Each row of a before or after table is a point. The points were changed in one or more steps. Then noise was added and the rows were shuffled. The steps act on how far a point lies along the listed directions, d1 being the first. Name the steps. A step turns or swaps two directions, mirrors them in a line or flattens them onto one, adds a multiple of one to another, or multiplies one. Angles are multiples of 10 degrees, from the lower direction toward the higher: turns from -170 to 170, lines from 10 to 170 but not 90. Use the fewest steps. Two steps may share a direction if one is a turn and the other turns, adds or multiplies; they go together, in the order done. Otherwise the lowest direction goes first.

Directions:
(1): [ 3.9 -0.9]
(2): [0.9 3.9]
Before:
[[ 1.4  1.2]
 [-1.6  0.0]
 [ 6.4 -1.6]
 [ 0.1  3.1]
 [-2.0  1.3]
 [ 2.9  2.8]
 [ 0.0  2.2]
 [-1.5  3.7]
 [-0.1  4.2]
 [-1.8 -6.3]
 [ 3.6  2.2]
 [ 0.2  3.8]]
After (12 x 2):
[[ 2.3 -0.8]
 [ 1.6 -3.9]
 [ 1.5  0.6]
 [ 2.8 -2.9]
 [-1.7 -3.6]
 [ 1.0 -3.2]
 [-1.1 -1.8]
 [-2.6 -3.4]
 [-6.6 -1.0]
 [ 1.0 -3.6]
 [-0.4  6.4]
 [ 0.7 -1.9]]
Steps: turn d1 and d2 by -160 degrees

Directions:
(1): [-2.2  2.9 -4.3  0.3 -3.3 -2.4]
(2): [-1.7  2.5  3.6 -2.9  1.3 -4.1]
(3): [-0.5 -2.7  0.7 -4.6 -4.2  1.0]
(4): [ 4.4  4.1 -0.8 -2.7  0.1  1.9]
Before:
[[-2.9  0.0 -1.1 -5.2 -6.1 -1.5]
 [ 4.6  9.5 -3.7 -2.4 -0.2  0.6]
 [ 3.4 -1.5  5.4 -2.1  3.3  3.8]
 [ 0.3 -2.0 -0.4 -2.7 -1.0 -0.7]
 [ 0.1  0.9 -0.1 -2.8 -1.6 -1.9]
 [-0.9 -1.6 -0.9 -0.2 -1.8  3.0]
 [ 0.3 -2.6  0.2 -0.8 -3.1  1.5]
 [-2.1  2.5  1.4  0.5  2.7 -4.2]
 [-5.4  0.7  0.8 -1.4 -0.2 -2.7]
 [-5.5 -1.9  5.1  4.0  6.0 -4.1]
 [ 4.9  8.1  1.8 -4.8  0.6 -0.1]
 [ 3.4 -0.2 -0.2 -3.0 -0.3  4.3]]
After (12 x 6):
[[-1.7 -1.3 -0.4  1.7 -0.2  1.9]
 [ 0.5 -0.7 -0.8 -0.6  0.9 -1.2]
 [ 2.2  0.2  1.7 -0.7  1.1  2.8]
 [ 6.9  6.5 -0.9 -3.3 -0.7  3.3]
 [-0.3 -1.4  0.0  1.7 -0.8  0.3]
 [-3.5  2.4  2.0 -2.3  1.5 -2.4]
 [-0.3  2.3  1.8 -2.7  1.1 -2.8]
 [ 5.9  4.7 -4.4 -1.8 -1.6  4.6]
 [-0.9  2.1 -0.5 -1.1 -0.6 -1.2]
 [ 1.5  1.7 -0.1 -1.5  0.1 -1.1]
 [-4.9  0.2  5.5 -2.3  2.5 -4.9]
 [ 2.4 -0.3 -2.1  0.1  0.2  4.1]]
Steps: multiply d1 by 0.4; turn d2 and d4 by 30 degrees; multiply d3 by 0

Directions:
(1): [-1.2  3.0  2.2 -2.5 -0.1 -4.7 -1.9  1.3  4.8]
(2): [-7.7  0.9  0.5  2.4  0.9  1.9  0.4  1.4  0.2]
Before, 13 rows:
[[ 6.8 -2.7 -1.5 -2.0  0.7 -0.7 -0.6 -0.6 -2.5]
 [ 3.6  1.7  1.3 -1.0 -1.3 -3.5 -0.8  1.0  0.6]
 [-4.4 -4.0 -5.0  6.6  0.6  9.5  3.1 -1.9 -8.0]
 [ 0.9 -0.8 -1.4  0.7  1.2  4.1  0.7  0.0 -3.7]
 [ 2.0 -1.1 -0.9 -0.1  0.2  3.3  1.6 -1.8 -2.5]
 [ 1.8  0.4  0.3 -1.4  0.5 -1.8 -0.5 -0.9 -0.9]
 [-2.2  0.7 -1.0  1.9 -0.4  0.9  0.8  2.4  0.0]
 [-6.8 -1.0  0.2  1.5 -1.0  1.4 -0.5 -1.2  0.0]
 [ 3.7  0.0  0.4 -1.3 -1.3 -1.8 -2.9 -1.0  0.4]
 [ 4.9 -1.6 -0.8 -3.1 -0.2  0.8  0.1 -1.2  0.5]
 [-1.9 -1.1 -3.0  2.4  0.1  5.4  1.4 -0.3 -5.7]
 [-1.7 -5.9 -3.6  5.0 -0.1 10.2  1.8 -1.9 -6.9]
 [ 4.7 -1.7  0.1 -2.7 -0.5 -2.5  0.2  0.2 -0.5]]
After, 13 rows:
[[-5.8  4.2  4.1 -3.6 -0.4 -5.9 -4.4  2.5  9.4]
 [-7.1 -0.5  0.6  1.1 -0.7  0.8 -0.8 -1.2  0.5]
 [ 4.8 -2.0 -0.7 -2.1 -0.3 -1.6  0.7  0.2 -1.1]
 [ 5.9 -0.9 -0.2 -3.5  0.6 -3.7 -2.1  0.1  0.7]
 [ 0.6  2.2  1.5 -3.0  0.0 -2.0 -0.5 -0.6  2.8]
 [-8.8  6.4  2.7 -2.1  0.4 -6.8 -3.8  2.5  8.7]
 [-2.3  1.0 -0.8  1.5 -0.3  0.3  0.7  2.4  0.5]
 [ 4.3 -0.9 -0.3 -0.4 -1.2  0.2 -2.3 -1.6 -1.4]
 [ 4.8 -0.6 -0.5  1.0 -1.3  0.2  0.6 -0.1 -3.4]
 [-0.7  3.1  1.3 -2.6  1.3 -2.0 -1.8  1.6  2.6]
 [-4.3  4.4  1.2 -2.4 -0.3 -3.7 -2.2  2.4  3.7]
 [ 4.5 -1.0 -0.3 -3.7 -0.3 -0.3 -0.1 -0.8  1.6]
 [ 1.9 -0.2 -0.2 -0.7  0.6 -1.0 -0.2 -0.9 -1.7]]
Steps: multiply d1 by -1

Directions:
(1): [ 0.5  0.4  2.1  2.7 -1.8  2.6  4.8  0.6 -3.6 -1.2 -2.5 -4.0 -5.5 -0.4]
(2): [ 2.8 -3.2 -0.7  1.0  0.0 -2.8  0.0 -5.3 -2.8  2.1  5.2 -1.1 -2.1  3.5]
(3): [-1.3 -4.0  3.5 -1.9 -0.4 -3.0  1.0  5.5 -1.3 -1.0  4.6  1.3 -1.6 -3.4]
(4): [-4.1 -0.1 -1.9 -1.3 -1.8  1.5 -2.1  1.5  4.9  1.0  1.6 -0.9 -6.0  3.8]
(5): [-1.4  3.4 -1.8  3.2  4.6 -6.8  0.6  1.3 -0.4 -2.4 -1.2  0.9 -2.5  1.4]
(6): [-4.2  3.3  6.8  1.8 -2.5 -1.1 -2.8 -1.1 -2.3  2.4  0.0  1.0  1.2  2.4]
Before (13 x 14):
[[-0.2  1.7  3.3  4.6 -2.1  1.7  3.7 -2.6 -6.4 -0.9 -0.9 -2.9 -4.1  1.5]
 [ 2.8 -0.7  2.4  0.9 -0.5  0.8  1.6  0.1 -4.3 -0.5 -0.2  0.5  2.5 -1.0]
 [ 0.5  1.4  3.6 -1.7  0.6  1.3  0.1  3.1 -0.1 -0.7 -1.8  1.4  2.4 -2.4]
 [ 1.6 -0.8  0.8  0.0 -1.8  7.0 -0.3  0.3 -1.3  1.8 -5.2 -2.7  0.8 -0.9]
 [-2.2  0.9  1.9 -1.8  1.0  2.8  2.7  7.5 -0.2 -2.1 -5.2  2.1  4.1 -5.9]
 [ 0.0 -1.6  4.2  1.8 -3.1  1.6  2.7 -3.5 -7.0  2.8  1.6 -2.2 -2.6  2.0]
 [ 0.9 -6.1  3.4 -4.2 -1.4  4.6  3.5  7.4 -0.7 -3.6 -0.8  1.0  4.3 -9.2]
 [-2.5 -0.1 -0.1 -4.9 -2.7  4.1 -3.0  2.4  5.1  1.5 -0.3  2.9  5.3  0.1]
 [ 2.5 -2.5  0.8  0.8  1.0  3.2  2.7 -2.1 -0.9 -0.1  1.5 -1.6 -1.7  0.1]
 [ 2.6  0.6 -1.7  0.9  1.9  1.2  1.4 -0.7  2.6 -0.5  0.9  0.1  1.4 -0.6]
 [-3.3 -2.0  3.3 -3.2 -2.2  3.2 -0.6  5.1  1.5  0.7 -0.4  0.9 -1.1 -1.4]
 [ 1.3 -3.8 -0.5  2.8  0.2 -5.6  4.4 -2.2 -1.6  0.1  3.9 -3.0 -9.9  2.3]
 [ 1.5 -1.3 -2.3 -2.9 -0.6  5.3 -1.1  0.9  4.3 -0.7 -1.8  0.3  2.8 -2.9]]
After:
[[ 1.4 -1.0 -1.7 -2.3 -1.0  6.1  0.1  1.5  3.5 -1.0 -2.8 -0.7  1.5 -3.3]
 [ 0.7  1.6  4.0 -0.8  0.5  1.3  1.4  3.1 -1.1 -1.1 -2.3  0.4  0.9 -2.3]
 [ 2.6  0.7 -1.6  0.8  1.8  1.5  1.6 -0.4  2.6 -0.6  0.6 -0.1  1.4 -0.8]
 [ 1.4 -6.0  3.8 -2.6 -1.4  4.1  5.5  7.0 -2.7 -4.0 -1.1 -0.5  1.5 -8.7]
 [ 0.3 -2.3  3.1  1.2 -2.0 -0.6  0.9 -4.9 -6.4  3.5  3.7 -0.9 -1.2  3.2]
 [ 2.0 -0.9  0.6  0.9 -1.4  5.7  0.2 -0.6 -2.4  1.8 -4.4 -3.3 -0.7  0.1]
 [ 0.5  0.9  2.2  4.9 -0.8 -1.5  2.5 -4.8 -6.6 -0.1  1.8 -2.2 -4.0  3.4]
 [ 2.9 -1.0  2.2  0.9 -0.1  0.2  1.3 -0.3 -4.4 -0.4  0.4  0.6  2.5 -0.6]
 [-3.1 -1.9  3.6 -2.2 -2.3  3.0  0.5  4.9  0.4  0.4 -0.5  0.0 -2.8 -1.1]
 [ 1.6 -4.6 -1.8  1.7  1.3 -7.8  1.9 -3.5 -0.3  1.2  6.2 -1.0 -7.4  3.3]
 [-2.8  0.6  1.1 -4.4 -3.8  6.3 -1.3  3.8  4.6  0.7 -2.4  1.6  4.0 -1.1]
 [ 2.7 -2.9  0.3  0.5  1.4  2.0  1.8 -2.7 -0.6  0.2  2.6 -1.0 -1.1  0.8]
 [-1.7  1.2  2.5  0.3  0.8  2.4  5.4  7.1 -2.7 -2.8 -5.8 -0.1  0.3 -5.3]]
Steps: turn d1 and d2 by 30 degrees; add 0.3 times d1 to d5

Directions:
(1): [ 1.0  1.0 -4.6 -3.5 -0.3  2.0  0.1 -2.9  1.1 -3.1 -6.8 -1.1  1.3  0.6
  5.1  1.3 -4.7  0.7  1.9  0.4]
(2): [ 7.1 -1.1 -4.7  0.6 -0.4 -0.2 -0.2  0.5 -6.0  1.0  2.4  0.7 -0.9  1.4
  0.7  3.1 -0.4 -2.4 -1.4 -4.8]
(3): [ 1.2 -3.1 -2.0  0.1  3.2 -0.9  0.3  0.3 -1.9  0.7 -1.9 -3.2 -1.9 -5.3
 -7.2  1.1 -4.1  2.9  1.7  2.2]
(4): [-2.2  1.1 -1.5  1.9  0.7 -3.2 -6.3 -2.0 -3.3 -3.1  2.4 -4.7  5.1 -2.5
  1.9 -2.0  0.5  1.8 -1.9 -0.7]
Before:
[[ 7.5  0.2 -5.0 -4.1  0.9  2.5  1.8 -0.7 -2.0 -0.3 -0.3  2.1 -1.4  3.6
   4.1  4.1 -2.2 -1.9  0.6 -3.8]
 [ 1.6 -0.7 -1.7 -3.6  0.4  2.0  5.6  2.1  0.9  0.4 -3.7  0.7 -4.6 -0.2
  -2.5  2.8 -3.5 -1.1  2.5  0.8]
 [-4.5 -0.6  0.3  1.0  1.1 -1.6 -3.9 -2.5  0.9 -2.0 -0.4 -2.7  3.9 -3.1
   0.1 -2.2 -0.9  1.9 -0.4  0.4]
 [ 4.9 -2.6 -1.3 -1.0  0.8  0.8  7.0  3.0 -2.6  5.3 -0.2  3.3 -5.4 -0.8
  -6.2  2.8 -0.1 -0.9  0.3 -2.8]
 [-0.1  4.2 -2.1 -0.2 -0.5 -2.1 -2.9 -1.9 -1.1 -4.0 -0.3 -1.1  5.5  1.3
   6.9 -0.4  0.7  0.0 -2.6 -2.9]
 [ 0.3 -0.3  3.4  0.9 -0.9  3.3  4.7  2.0  3.7  1.2  0.7  5.8 -3.2  2.6
  -1.0 -0.4  2.0 -1.1 -0.8  0.4]
 [ 0.5  0.0 -6.4 -0.4 -0.5 -1.6 -2.6 -4.2 -4.5 -1.1 -0.6 -1.2  2.3  0.8
   2.9  0.7 -0.5  0.0  0.6  0.3]
 [ 2.5 -3.4 -4.2  0.6  1.5  0.0 -2.1 -1.2 -2.2  1.1 -3.2 -1.7 -2.3 -2.3
  -4.2  1.4 -4.9  1.4  2.4 -0.5]
 [-3.2  1.7  0.7 -2.7 -1.3  1.1 -1.6 -0.3  4.0 -1.2 -4.1  1.1  1.9 -1.1
   0.5 -1.1 -1.5  1.5  3.6  1.0]
 [ 0.0  1.1  1.9  1.7 -0.4  1.2 -0.3 -0.4  0.2  1.2  2.5  3.8 -0.8  2.8
  -0.7 -0.4  4.4 -2.7 -1.9 -2.6]]
After, 10 rows:
[[ 0.0  0.3  3.7  2.5  0.2  0.8  0.5  0.5  0.4  2.9  4.6  4.9 -2.2  2.2
  -3.7 -0.4  6.2 -3.0 -2.0 -2.6]
 [ 6.9  1.7 -7.6 -5.3  0.6  2.7 -0.4 -3.2 -2.4 -3.4 -2.4  0.4  1.6  4.4
   9.3  3.9 -3.6 -1.5  0.3 -4.5]
 [ 4.5  0.5 -3.4 -3.8  1.0  2.1  6.7  0.1  2.5 -0.2 -8.2  2.7 -2.7  0.6
   0.3  3.9 -4.9 -0.2  2.2  0.0]
 [ 0.9 -1.6 -5.7  0.9  0.9 -1.4 -6.6 -3.3 -3.4 -2.0 -2.7 -3.8  2.1 -1.9
   1.1  0.2 -4.1  1.7  1.2 -1.8]
 [-2.3 -2.7  0.2 -0.7  2.0  0.6  1.4 -1.0  2.8  0.5 -3.7 -0.8 -0.4 -3.1
  -4.5 -0.2 -3.6  1.9  1.8  1.9]
 [-1.8  3.4 -3.4 -2.0 -1.1 -0.9 -3.4 -1.6 -1.8 -5.4 -0.9 -3.6  4.2  1.0
   7.4 -0.3 -0.7 -0.7 -0.7 -1.9]
 [-3.0  2.1 -0.7 -3.6 -1.4  1.9 -1.7 -1.2  4.3 -2.4 -6.4  0.5  2.6 -1.0
   2.5 -0.6 -3.4  1.8  4.1  1.1]
 [ 2.8 -1.7 -8.0 -2.7  0.4  1.0  1.7 -3.9 -2.5  0.2 -5.5  0.4 -1.4  0.7
   0.8  3.1 -4.5  0.2  3.3  2.0]
 [-0.1  1.5 -0.5  3.1 -1.0 -3.9 -3.7  0.3 -6.6  0.5  7.9 -1.0  4.6  0.0
   2.1 -2.1  6.3 -0.9 -5.1 -6.2]
 [-2.1  1.5  4.8  3.4 -1.7  0.6 -0.5  0.9  1.6 -0.7  5.8  3.9  1.5  2.8
   2.3 -2.8  5.7 -1.4 -3.6 -1.3]]
Steps: multiply d1 by 2; mirror d3 and d4 in the line at 30 degrees
